Each wall is flat, endless, passes through zero and stands at right angles to its row. A trip goes straight from one point to another. Which walls does it cross, in order?

Walls:
(1): [-37  21  23]
(2): [-31  20 -14]
(3): [-13 -20  -1]
(4): [-10  -2  23]
(5): [ 1 12 24]
Trips:
[ 15 -24 -14] to [-19  -5 -24] -> 2, 1
[ 21  -5 -12] to [ -4 -11 -37] -> 3, 2
[-23   0  25] to [  7 -14   9] -> 2, 1
[-11  16   3] to [  3  24 -29] -> 4, 5, 1
[-37  15   9] to [-5 13 10] -> 3
[ 3 36  8] to [14 22  7] -> 4, 2
[30 17 -5] to [-18  19  60] -> 4, 1, 2

Walls:
(1): [  9 -10  -5  15  10  35 -17  -1]
(2): [-13 -11  -1 -20   5  -6   6   8]
(3): [-15  33  -8 -16 -16  -6  24  14]
(4): [  1 -13  27  -8 -17  -1  -3 -23]
Trips:
[ -6 -29   9  12  -2   0  -7   1] to [ 11 -10  22 -20  18 -22   6  -7] -> 1
[  1   7  -4   5 -14  -5 -23  -8] to [  9  -3 -19  -7 -14  -2 -14  -7] -> none
[ 1  8 -1 -5 -7 20 -3 -6] to [ -4  25 -22  -4  19 -16  60   6] -> 4, 1, 2
[ -7   7  -1   6  13   3  22 -12] to [-35   4 -10 -18  -7 -22 -32  -3] -> 2, 4
[-17  31  20  15   9   1  -2  18] to [  9  12  11  -9 -20   8  16  -3] -> 4
[-23  18   2  36 -17   8  -8 -21] to [ 30 -25  15 -12  -6  34   0  24] -> 3, 2
[ 11 -17  19   5   7   7 -25  -2] to [-16  -8 -41  22  29 -12 -33  -7] -> 4
[ -7 -20   3  11 -21  11  -1 -20] to [ -1  19   7   3  14 -19   4   0] -> 1, 3, 4
[ -3   4  -6   9  -8 -15  -6  -7] to [-11  -3  -9   0 -10 -29 -18   4] -> 4, 2

Walls:
(1): [  8  -1  45 -32 -60 -20  -7 -59  19 -11 -11  33  -1  23]
(2): [ 23  -2  32 -13  -7  11  14  20  33 -19 -38  10   4   0]
(3): [ 11  43 -45  23  14 -19   8   4   5  17  -5 -40 -34  -6]
(4): [ -5  39  12 -10  29  38  -3  11 -59 -15 -15  21   8   5]
(5): [ 24  14  22  46 -20  27 -25   7 -28  -2  -5 -23   9  16]
(6): [ 32  19  -8  -3 -11  10  19 -18  41  18 -35  31  20 -24]
(7): [-25  -5 -32 -29 -30   4 -13 -26  12  18  37  -8 -10 -25]
Trips:
[  3  -3 -38   3  -9 -37 -11 -25   0 -15  29 -10   1  -7] to [ 39 -26 -30   1 -24  -8 -27 -17 -44  39  11  -5 -11 -43] -> 1, 5, 6
[ 17  27 -45 -43  12  37  14  15  12  21 -30 -31 -31  -7] to [ 10  14 -18  -4  -6   7  12  22  34  19 -11  -6 -10   1] -> 4
[  0  47  12 -21  -3 -14   7 -42 -21   0   4 -25  -7  -8] to [-54  38 -21  17 -10  36  12  -1  25 -13   6  -9  16   5] -> 6, 1
[-21  26 -10 -21 -11  45 -14 -44  12   2 -38 -19  -6  30] to [ -3   4  -9  20   9  17  11  -5  -3 -17 -15  -4 -13  -2] -> 7, 1
[ 34 -33   3  16 -23  35  18  24 -23 -10 -14   4  -2   6] to [ -9  18   4  53   7   7   7 -13  21 -14   2  -7 -12 -39] -> 3, 4, 2
[ 15  -8  32  -4   7 -40 -19   8  15  13 -19  26  -4  -7] to [ 19  -2  29   3 -10  33  -9  20  14 -16   1 -15 -17  11] -> 5, 6, 4

Walls:
(1): [  3 -24 -26  -7   0   9   0  -8  -2   9   3   1 -16   7  20 -13   9  -4
 -27  14  34   1 -12  21]
(2): [  2  -2 -27   7  -4  20 -10 -10 -14  20 -27 -12  -5   5   7 -15 -43   4
 -11   5  -6   1   7   8]
(3): [ 18 -19  15  -1 -12 -20  19  -8  -4 -38 -12 -12 -19 -25  37  -3  -1 -31
   8 -38  47  10 -12  18]
(4): [  4  -3 -23   4  24  19 -28 -11   8 -13   4 -60   5  -7  10  -4 -25 -12
   7  20 -16 -20   5  -8]
(5): [  0 -15 -48 -15  22 -39   6  -9  -8   6  -4   8  34  -7 -22   8   9   6
   0 -44   3   9   9 -32]
(6): [-17  15  -5 -11   5  -6   2  -9  25   8  -6  -4  17 -47 -13  -6  45  -2
  31  23  -8 -28 -11   8]
(7): [ 10   3 -29  -4 -21 -41  12  23  -1   1  -3  -8  -4   2 -26 -34 -14   0
 -44  12   8 -15  -1  23]
Trips:
[-15   2   5  15  -2 -12  16  -4 -21   9  27  -2 -16  19  25  24  -4  16
  -1  13  14  -3   6  -9] to [-19  14  -8 -17 -23 -24  11  18 -11  36 -22 -13 -12  20  18  -2  15 -12
   2   7  48 -17  35  35] -> 3, 7, 2, 6
[ -2  -7  28 -36  12 -23  -1  14   9  24 -22 -23  11 -13  53   2   5  13
 -10  -3 -16  19   2 -35] to [ 16  -1   8  -3 -30   7   2  -6  -9   7 -12  -1  32  11 -15 -12 -13  38
  -3 -19   9  27  11  30] -> 6, 4, 2, 7, 3
